Each row is a point. To make a cloud, some directions were put in groups of two or more. Within a group, all points are equally far from the middle, so they leave a hole (a ring in 2 directions, a hollow ball in 3). The other directions are filled evenly. Then the cloud was stretched, turned, moved and blurred a little. Count the holes, and give their numbers of directions, smallest first.
In the rows, 128 means zero.

Cloud, 20 rows:
[[113 105 173]
 [110 144 161]
 [207  96 121]
 [129  90  97]
 [189 144 140]
 [130 116 189]
 [129 133 178]
 [131 153 162]
 [142  58 164]
 [165  90  97]
 [168 110 213]
 [152  79 218]
 [170 131  80]
 [118  83 170]
 [187 120 202]
 [161  47 158]
 [102 134 159]
 [214 120 178]
 [111 105  80]
 [182 151 117]]
Holes: 1 (2)

Cloud, 31 rows:
[[158  98 168 114]
 [155 139 214 131]
 [184 120 209 180]
 [138 169  81 135]
 [228 115 129 119]
 [ 68 148  72 147]
 [125 107  64 157]
 [166 173 161  97]
 [182  95 117  38]
 [134 139 108 193]
 [138  86 131 158]
 [185 194 115 133]
 [122 138 103  71]
 [153 120 144 197]
 [174 153 138  63]
 [113  87 152 111]
 [214 123 117 138]
 [159 186 135 193]
 [108 154 106 202]
 [107 143 161 118]
 [162 164 124 194]
 [210 142 160  54]
 [222 140 202  91]
 [227 117 109 116]
 [169 147 129  57]
 [125  98 138 192]
 [144 155 171 105]
 [139 107 104 174]
 [194 121  92 136]
 [ 84 106 162 124]
 [148 127  71 154]]
Holes: 1 (2)

Cloud:
[[128  75 117  99]
 [115 146  59 140]
 [149 187 166 146]
 [180 190 114 103]
 [152 185 105  87]
 [120 164 150 184]
 [192  86  98 163]
 [196 144 150  82]
 [121 154  61 147]
 [ 95  89 136 192]
 [137 137  53 178]
 [137 180 100 176]
 [146 168  65 149]
 [112 134  79 202]
 [180 121  81  96]
 [115  91 172 108]
 [143 106 109 221]
 [187 101 123 195]
 [155  85  86 209]
 [ 89  79 142 165]
 [168 147  74 194]
 [189 142 153 179]
 [159 113 111 218]
 [ 90 167 151 116]
 [ 76 151 121 132]
 [ 90 106  86 196]
 [155 147 187 161]
 [ 74 107 121 173]
 [188  85 104 178]]
Holes: 1 (4)

Cloud, 48 rows:
[[ 37 140 208 130 106 164]
 [168 154 100 124 116 191]
 [112  35  89 168 150 161]
 [156 164 177 144 137  96]
 [137 154  91 152 144 112]
 [ 30  73 106 195  88 128]
 [123 100  89 178 149  88]
 [111  86 193 146  47 186]
 [ 70  98 139 139 131  70]
 [175 167 172 163  96 126]
 [125 104 127  96 113 154]
 [110  81 103 140  77 105]
 [143  96  51 190  72  94]
 [ 68 102 156 175 110 115]
 [119  81  56 157 160 121]
 [133  77 150 183 100 152]
 [129  72  30 103  72 134]
 [141  75  62 125  51 119]
 [115 123 183 151  79 119]
 [135 148 195  58 121 143]
 [182 193 139 128 147 120]
 [153  95 127 157 112 189]
 [143 189 187 131  64  78]
 [ 86  61  93 159  83 119]
 [ 85  58 146 157 124 165]
 [190 134 165 103 131 120]
 [ 63 140  79 120  58 165]
 [ 76  79 123 118 142 127]
 [ 71  75  66 171  38 158]
 [123  68 171  77  85 110]
 [136  85 130 152 116 108]
 [104 109 171 144 136 182]
 [106 142 181  91 161 146]
 [127  66 158 154 128 149]
 [ 80  49 139 155  77  90]
 [153 146 128 130 148  94]
 [ 42  11 115 179 110 129]
 [ 82 108 103 139 101 182]
 [118  98  60 153  54 124]
 [135  71 163 148 113 189]
 [175 192 157 128  96 176]
 [170  75 177 157 105 186]
 [114  56 113 213 149 129]
 [127 172  90 102  44 120]
 [101 137  91 218 150 128]
 [150  40 113 151 109 153]
 [ 59  68  70 162  63 122]
 [145 179 131 104  74 149]]
Holes: 0
